Every row gives one point. Two turns around zero, p and q, are shown by what they do to some points. Write where each new point lands after one turn and then the other. Backwards means that the second turn is done in reverse. Each puzzle has new turns, and all numbers are rounded.
In the rows, zero is written as 128.

Turn p:
[151 166 160] => [159 161 158]
[129 106 135] => [124 107 136]
[ 80 112 120] => [ 78 123 121]
[134 137 144] => [136 136 143]
[ 76 135  89] => [ 78 144  89]
[198 111 121] => [192  96 121]
Turn q:
[175 173 146] => [180 170 138]
[116  94 106] => [110  97 106]
[ 76 115 117] => [ 74 117 129]
[149 169 125] => [149 169 124]
[124  89 146] => [127  87 142]
Where do these land?
q, then p: [128  85 108] => [112  89 106]
q, then p: [154 140 124] => [155 134 118]
p, then q: [133 107  99] => [120 108  99]
q, then p: [ 85 148 177] => [104 152 187]
p, then q: [109 179  94] => [114 184 100]
p, then q: [159 110 167] => [163 101 157]

Turn p:
[142 159  98 129 119  90] => [148 163  97 129 114 100]
[112 126 193 162 135 172] => [ 98 120 182 169 145 170]
[119 126 139 141 129 193] => [110 110 132 140 142 188]
[164 147 112 109 194 142] => [178 138 120 111 189 139]
[132 125  88 156 100 107] => [134 124  86 150  96 110]
[125 131 155  73 130 135] => [122 139 160  78 133 137]
[ 97 120 192  79 106 114] => [ 86 139 193  87 110 117]
[163 104  87 164 109  93] => [167 106  94 158  93  95]
[ 99 113  87 140 131 107] => [110 111  87 132 131  96]
Turn q:
[117 161 142 136  96  72] => [129 151 142 134  80  78]
[111 106 131  91 143 141] => [116 111 128  88 149 135]
[ 97 122 150 146 151  72] => [104 125 156 139 139  66]
[163 163 119 126 140 142] => [155 166 111 136 138 144]
[188  54 122 128  94 172] => [186  58 133 134 127 190]
[ 85 167 153 143 140 127] => [ 80 167 147 134 124 117]
[135 123  80 127 131 170] => [127 117  79 134 139 167]
Where do these land?
p, then q: [108 149 153 129 169 124] => [108 159 143 131 163 110]
p, then q: [131 131 108  78 136 105] => [152 139 110  84 129 106]
p, then q backwards: [151 116  88 111 149 163] => [158 101  97  96 134 153]
p, then q: [ 90 162 150 153  97 129] => [ 75 151 131 147  97 130]
q, then p backwards: [110  59 112  83 117 183] => [114  75 105  88 132 201]
p, then q: [136 139 124 178 143  85] => [139 138 128 184 124  90]
q, then p: [169 140 161 164  83 107] => [150 144 162 173  78 145]

Turn p:
[137  90 136 152 128  88 135 113 146] => [148  88 142 153 157 103 121 121 132]
[156 110 171 145 133 156 150  82 144] => [173 115 170 157 129 168 148 119 131]
[ 92 134 163 138  95 130  92 180  84] => [ 77 124 155 114  76 111  85 160 112]
[163 148 149 186 138 140 113 129 143] => [160 164 156 171 131 129 102 148 138]
[107 109 100 157 140 126 108  87 164] => [113 126 130 170 158 121 141  98 172]
[103 135  95  70 175 129 203 122 137] => [124 122  84  87 170 147 210 139 108]
[157 128 145 119 162 136 100 127 106] => [130 147 143 120 147 159  95 119 106]
[125 161  97 116 102 136 119 166  46] => [ 91 158  88 113  75 116 104 129  69]
[110 165  85  52 154 123 195 135 149] => [134 141  70  60 153 129 206 137 121]
[131 154 150 131  89 116  88 130 111] => [125 144 155 115  88 103  95 112 128]
[126  74 117 142  93 129 105 137 178] => [132  79 116 149 124 122 102 126 190]
Turn q:
[102 162 111 134  72 142 164 175  97] => [142 155 105 162  66 154 164 164 116]
[134 160 160 153 101 111 122 125 147] => [121 158 160 136 103 104 114 142 151]
[168 115  83 116 163  99 139  79 152] => [155 104 119 101 154  79 137  66 132]
[121 106 114 130 162 155 120  99 188] => [ 89 105 113 119 167 118 135  93 172]
[130  97 111 161 156 114 106  75 145] => [106  97 128 139 153  89  95  82 129]
[157 101 148 132  83 146 102 140 135] => [138 129 135 120 103 164  83 126 159]
[167 140 117 135 175 154  76  89 140] => [127 158 122 125 195 117  94  81 141]
[159 103 131 163 174 141 146  94 130] => [135 100 159 156 169 122 127  81 134]
[ 88 132 127 116 112 110 114 185  93] => [132 129 100 132 109 142 124 196  95]
[113 145 146  98 126 104 167 192 108] => [157 125 137 116 112 141 172 196 110]
[ 69 147 160  71  84 132 152 156  72] => [106 150 130 102  77 178 162 182  67]
Where do these land?
p, then q: [133 125 134 115  92 191 106  96 124] => [ 93 154 130 134  89 156 124  88 162]
q, then p: [105 146 129  88 136  86 114 142 129] => [116 121  99  79 131 112 118 139 100]
q, then p: [135 131  83 134 125  82 155 125 162] => [166  89 105 126 148  85 130 108 126]
p, then q backwards: [101 143 119 136 114 107 126 125  78] => [ 89 143 123 135 120 106 131  87 112]
p, then q backwards: [136 173 145 158 107 180  90 114 142] => [156 168 158 154  69 155 128 131 135]
q, then p backwards: [110 125 141 130 182  52 201 133 138] => [ 85 118 174 141 114  60 201 117 138]
p, then q: [118 151  81 130 180 120 117 151 116] => [122 149  90 145 161  98 159 147  98]
q, then p: [144 107 170 126  68 198 122 168 133] => [132 153 130 135  71 180 128 154 201]
q, then p: [ 96 105 142 120 112 188 109 114 134] => [ 77 138 129 140 108 156 160 126 163]
q, then p: [140 100 116 138 149  84 173 137 117] => [160  76 128 144 142 131 106 129  95]
q, then p backwards: [172 121 131 101 164  80 179 121 121] => [145 133 173 104 120  77 173  95 146]
p, then q: [146 110 144 160 106 168  44 112 142] => [ 68 165 136 136 129 122  71 118 182]
